Rows are points. The ring and each string are closed loops that go straight from each point to the next, and from the last back to the first. Before rounding, they use only three directions, however many columns there are. How many times does the string pass through the ring? Passing back the other way cancels.

Ring (8 x 4):
[[ 12   9  44  22]
 [-11  38  13  27]
 [-15  45 -24  24]
 [-10  22 -61  10]
 [  2  -8 -64  -1]
 [ 21 -30 -43  -5]
 [ 40 -27   8   3]
 [ 31 -10  37  14]]
String (28 x 4):
[[-18  -2  41  18]
 [-21   2  74  25]
 [ 13  36  53  32]
 [ 23  37  25  28]
 [  8  10   8  16]
 [-14  -6  38  16]
 [-25   7  71  26]
 [-12  40  59  35]
 [ 10  57  21  34]
 [  9  26  -3  20]
 [  5  28  -4  21]
 [-13  10  -2  15]
 [-41  41  -5  26]
 [-27  62 -23  30]
 [ -2  66 -34  29]
 [  7  31 -23  19]
 [  7  17 -17  15]
 [-22   4 -18  11]
 [-31  36 -35  19]
 [-16  67 -42  28]
 [  5  62 -32  28]
 [  8  37 -19  21]
 [ -5  21 -10  17]
 [-32  27   6  23]
 [-40  49  27  33]
 [ -6  59  23  36]
 [ 11  33   4  24]
 [  4  16  10  19]]
Times through: 5
String (7 x 4):
[[ 34 -68 -21 -15]
 [  5 -42 -29  -7]
 [-13 -32 -61  -8]
 [-19   6 -93   0]
 [  6  15 -77   5]
 [ 27   3 -51   4]
 [ 41 -48 -38 -11]]
Times through: 0
